Each row of a before or after table is a point. The points were changed in one or more steps. Then noise was added and the rows were shuffled. The steps act on columns, c1 being the first. Name the steps. A step turns or swaps two columns, mirrors them in a line or flattens them onto one, adds a multiple of one to another, or multiplies or shifts one. Angles are multiples of 10 degrees, from the lower column toward the higher: turns from -170 to 170, lines from 10 to 170 but not 90. Use the fewest steps. Two steps may share a column if one is a turn and the other turns, adds or multiplies; they go together, in the order done. Otherwise the lowest column goes first.
(in the rows, 128 means zero)

Before (11 x 2):
[[ 98 137]
 [190 234]
 [114 124]
 [102 116]
 [120 164]
 [108 168]
 [130 117]
 [124 122]
 [131 137]
 [160 161]
 [105 124]]
After:
[[156 141]
 [127 135]
 [169 109]
 [125  81]
 [142 153]
 [149   7]
 [120 134]
 [159 107]
 [136 140]
 [142 145]
 [132 119]]
Steps: turn c1 and c2 by -140 degrees

Before (14 x 6):
[[100  91 106 142 120  80]
 [105 130 226  87 113 173]
 [152 124 144  74 144  77]
 [220 149 111 167  52 119]
 [181 115 157 121  76 109]
 [143 132 136 132 124 121]
 [121 134 123 105 102 132]
 [170 112 171 119  98  98]
 [184  92 146 115 160 193]
 [114 120 109  76 204 175]
 [124  95  99 121 127 118]
 [ 90 106 127 137 130 134]
 [150  82 132  48 155 138]
 [184 103 189  97 157 148]]
After (14 x 6):
[[123 128  99 121 117 128]
 [185 127 146 117 197 108]
 [150 129 132  48 144 103]
 [122 129 123 105 126 154]
 [219 129 111 167 106 201]
 [151 130 146  75  80 105]
 [114 129 111  76 190  61]
 [144 127 137 131 121 131]
 [182 126 158 120  99 177]
 [ 91 131 128 136 135 127]
 [168 128 171 119  93 151]
 [103 127 227  86 169 153]
 [100 128 105 141  78 129]
 [183 127 188  97 154 104]]
Steps: multiply c2 by 0; turn c5 and c6 by -80 degrees

Before (13 x 9):
[[181  86 101  79 154  67  99 139 146]
 [191 127 145  86 141  66 118 139 167]
 [131 134 136 131 129 181 164  98 150]
 [165 178 169 142 121 159 100  76 104]
 [155 135 147 185 130 158 146 102 117]
 [119 155 132 184 153 116 125 140 170]
 [150 125 156 123 189 171 128  89 148]
 [113 145 125  92 135 104 107 105 115]
 [125 168 185 172 164 131 149 121 155]
 [149 161 146 175 164 146 122  47 108]
 [126 140 183 175 158 158 191  71 103]
 [141  60 133  88 121  40  98 131 234]
 [120 120 186 170 148 152 115 126 118]]
After (13 x 9):
[[122 154 188 171 148 133 114 126 117]
 [141  88 133  91 118  24 100 131 235]
 [124 112 182 172 163 165 151 119 155]
 [114  99 124  93 137 131 107 106 115]
 [149 128 145 176 165 164 121  46 109]
 [191  77 145  87 139  96 117 139 166]
 [127 148 183 174 158 153 191  70 105]
 [150 169 156 125 188 145 128  89 150]
 [118 105 132 182 153 145 125 141 169]
 [180  95 103  78 154  61  97 139 146]
 [154 150 147 184 131 151 146 101 119]
 [164 129 168 144 121 185 100  75 104]
 [130 171 135 131 130 159 164  99 151]]
Steps: mirror c2 and c6 in the line at 60 degrees

Before (10 x 14):
[[221 114 115 109 120 133 111 130 194  78  69 151 142  91]
 [164 103 113 115  92 159 141  99 117 134 113  94 119 113]
 [100 125 129 105 168 149 179  92 100  64  78 155 138 166]
 [212 157 135 121  96 130  97 128 172 106  56 145 149 133]
 [123  88 120 137 115 105  94  81  94 104 119  64  89 104]
 [108 109 136 111 115 144  90 129 150  90 132 108 119 121]
 [229 116 112 101  81 127  98 132 162  53  79 100 164 124]
 [141 111 159 106  79  95 124 111 150 104 126  95 106  96]
 [134 103 122 140 147 130 176 145 115 109  70 143 161 155]
 [108  83 123 160 136 164 201  98 118  80  44 158 129 197]]
After (10 x 14):
[[220 114 116 158 119 133 111 131 234  78  68 137 119  91]
 [165 104 113 106  93 159 141  99 111 134 112 150 149 113]
 [101 124 129 160 170 150 178  92  83  64  78 141 115 165]
 [123  88 119  59 115 104  94  82  73 105 119 144 150 104]
 [140 110 159 101  79  95 125 111 163 104 127 161 139  95]
 [106 109 137 116 115 143  89 128 163  91 131 151 137 121]
 [134 103 122 156 146 131 175 145 106 109  71 105 137 156]
 [229 117 112 147  82 127  98 132 181  53  80 151 173 124]
 [212 157 135 156  96 129  97 128 198 106  55 125 127 133]
 [108  83 123 136 138 163 201  99 112  81  43  91 105 198]]
Steps: turn c12 and c13 by -50 degrees; turn c4 and c12 by -110 degrees; multiply c9 by 1.6

Before (11 x 20):
[[131 145 103 132 140 126  95 179 165 150 119  95 117 129  73 151 190  74
  161 148]
 [ 61 118 180 181 172  99 121  86 163  85 146 116 132  78 145 108 127 150
  148 130]
 [ 67 138 153  86 144 145  92  84 124  70 105 138 155 150  66  77 145 127
  118 155]
 [106 104 127  96 118  61  95 174 208 137 154 187 169 172 123 120 105 175
  143 130]
 [126  62 196 154 180  89 104 174 103 126  81 127 103  92 125 121 148 127
  146  92]
 [ 72 166 142  93 133  59 159 104 154 121 114 138 137 161 100 149 157  98
   73 124]
 [130 162  96 162 108 169  99 104 179  85 154 117  87  92 115 172  99 114
  132 123]
 [173  80  82 167 209  90  99  83 182 128 157 170 106  80 142  98 103 179
   88  91]
 [ 87 119 145 171 148 126 144 187  96 124 153  85  73 111 161 181 145  74
   74 137]
 [102 116  98 115 108 107 123 159 106  68 116 134 173  83  57 105  93 140
   73 155]
 [116 112 108 133 155 155 116  96 180 133 156  91 167 161  90 155 122 163
   56 167]]
After, 11 rows:
[[ 98 206  81  93 133 182 160 113 154 121 103 137 138 161 100 150 158  72
   74 124]
 [150 158  69 180 172 126 119 146 163  85  86 116 132  78 145 108 126  61
  147 130]
 [128 103  50 155 179 128 104  82 101 126 174 126 103  91 125 121 149 126
  147  91]
 [115 203 176 162 109 109 100 154 180  86 105 117  87  92 114 173 100 131
  132 123]
 [140 157 143 115 109 162 124 116 108  69 161 134 174  83  58 104  95 101
   73 155]
 [ 74 184 149 133 140 142  95 119 166 150 179  95 116 129  72 152 190 131
  162 149]
 [127 177 115  87 144 103  91 104 125  70  84 138 155 150  66  77 145  67
  118 155]
 [179 120 149 167 210 185  99 156 182 128  84 170 106  80 142  97 103 173
   89  92]
 [162 152 159 133 154 114 115 157 180 132  96  91 167 162  91 155 121 115
   55 167]
 [ 73 159 113 170 148 121 145 153  97 123 186  85  73 110 160 180 145  86
   74 137]
 [174 144  95  96 118 187  95 153 208 136 175 186 170 172 121 119 105 105
  143 130]]
Steps: swap c1 and c18; shift c2 by 40; turn c3 and c6 by -150 degrees; swap c8 and c11

Before:
[[104 171 130 115 113  97 146 130 133 187 158 113 106  71 206 148 111 165
  127 126 130 176  96 150 160 123 100 168 103 192 183 145 155 136 114 138
  159  98 113 168 146  95 132 116 115  85 109  99]
 [163 160 117 152 114 146 154 145 134  13 169 143 184 109 138  72 146 143
  122 173 125 166 159 130 111 158 171 131 112 132 144 119 122 134  65 119
   87 197 173  79 101 107 112  97  85 113 134 123]
 [142 157 155 121 102 134 130 132 183 226 163 180 158  56 159 145 148 154
  112 145 104 117 111 107 161 160 104 213  98 154 155 129 142  96 144 138
  168  64 139 158 192  96  69 108 123 112 147  93]
 [161 128 172 130 106  33 152 103 146 190 140 182  82  76 189 183 144 178
  156 116 138 172 122 105 213 142 114 155 162 152 139 157 152 133 133 133
  140  63  54 153 215 107 117 131 140  96 128  91]
 [121 139  73 133  99 161 127 152 123  67 162 175 171 140 115 130 146  47
  175 183 162 149 129 193 139 136 188 108 187 122 139 138 114 104 106 106
   93 133 136 168 114 117 103 111 136 134  97  90]
 [123 152 158 108  95 103 156 109 170 190 168 162  94  84 162 142 131 172
   79 158 125 110 165 100 149 127 102 176 117 132 145 138 148  80 117 149
  120  93  92 139 143  94  85 127 144  62 165  86]
 [123 130  83 145 109 126 142 142 114  20 153 154 157 106 126 129 136 138
   95 168  79 190 114 165 101 157 208 112 132  93 142 124 163 140  64  88
   89 195 144 154 100 103 103  82 119 138 125 120]
 [167 188  69 204  83 151 139 112 102  59 103 171 158 150 149 118 129 106
  123 168 141 130 122 187 109 186 202 103 151 109 161 129 154 143  50 107
   92 196 133 161 124 106 135 125 104 155 179 157]]
After, 8 rows:
[[121  95  75 131  99 162 126 151 123  68 162 174 172 140 115 131 146  48
  176 182 163 148 130 193 139 137 189 109 186 121 139 138 114 103 106 104
  109 133 135 168 114 117 103 110 137 134  97  92]
 [123 124 158 109  94 103 156 109 170 190 167 163  94  85 160 142 131 172
   80 158 123 111 167 100 150 126 102 178 116 131 145 138 148  80 117 148
  105  94  92 140 144  93  86 127 146  62 163  85]
 [161 138 173 129 106  33 150 104 146 190 142 182  82  77 189 183 145 177
  156 116 139 171 122 105 213 141 115 154 163 152 140 157 152 134 134 131
  131  63  54 152 215 106 118 132 139  96 129  90]
 [143 173 155 122 102 135 131 132 184 224 163 182 158  54 159 144 148 152
  113 145 102 116 110 106 162 160 104 214  97 154 155 128 142  97 145 139
  106  64 139 159 191  94  69 108 125 113 147  94]
 [167 105  68 204  82 150 139 112 100  59 102 172 158 150 150 119 129 105
  125 167 141 129 123 186 107 186 202 104 150 108 162 128 153 144  49 108
   64 199 134 162 124 105 135 126 104 156 178 155]
 [164  94 119 153 115 146 155 145 132  13 168 144 184 111 138  71 147 142
  120 171 126 168 159 130 109 158 171 131 109 131 145 119 123 134  66 119
   89 198 173  79 102 108 112  97  85 113 136 123]
 [121  91  83 145 109 126 143 143 115  19 154 154 158 107 124 130 136 139
   94 168  79 190 115 164 100 156 209 113 133  93 140 125 164 141  63  88
  118 195 143 154  99 104 102  82 120 138 125 122]
 [104 167 130 114 113  95 148 130 134 186 159 111 106  73 206 147 111 165
  126 127 129 177  97 149 161 121  99 167 103 193 182 145 155 136 113 136
   91  99 114 169 145  96 131 115 117  82 109  98]]
Steps: turn c2 and c37 by -80 degrees
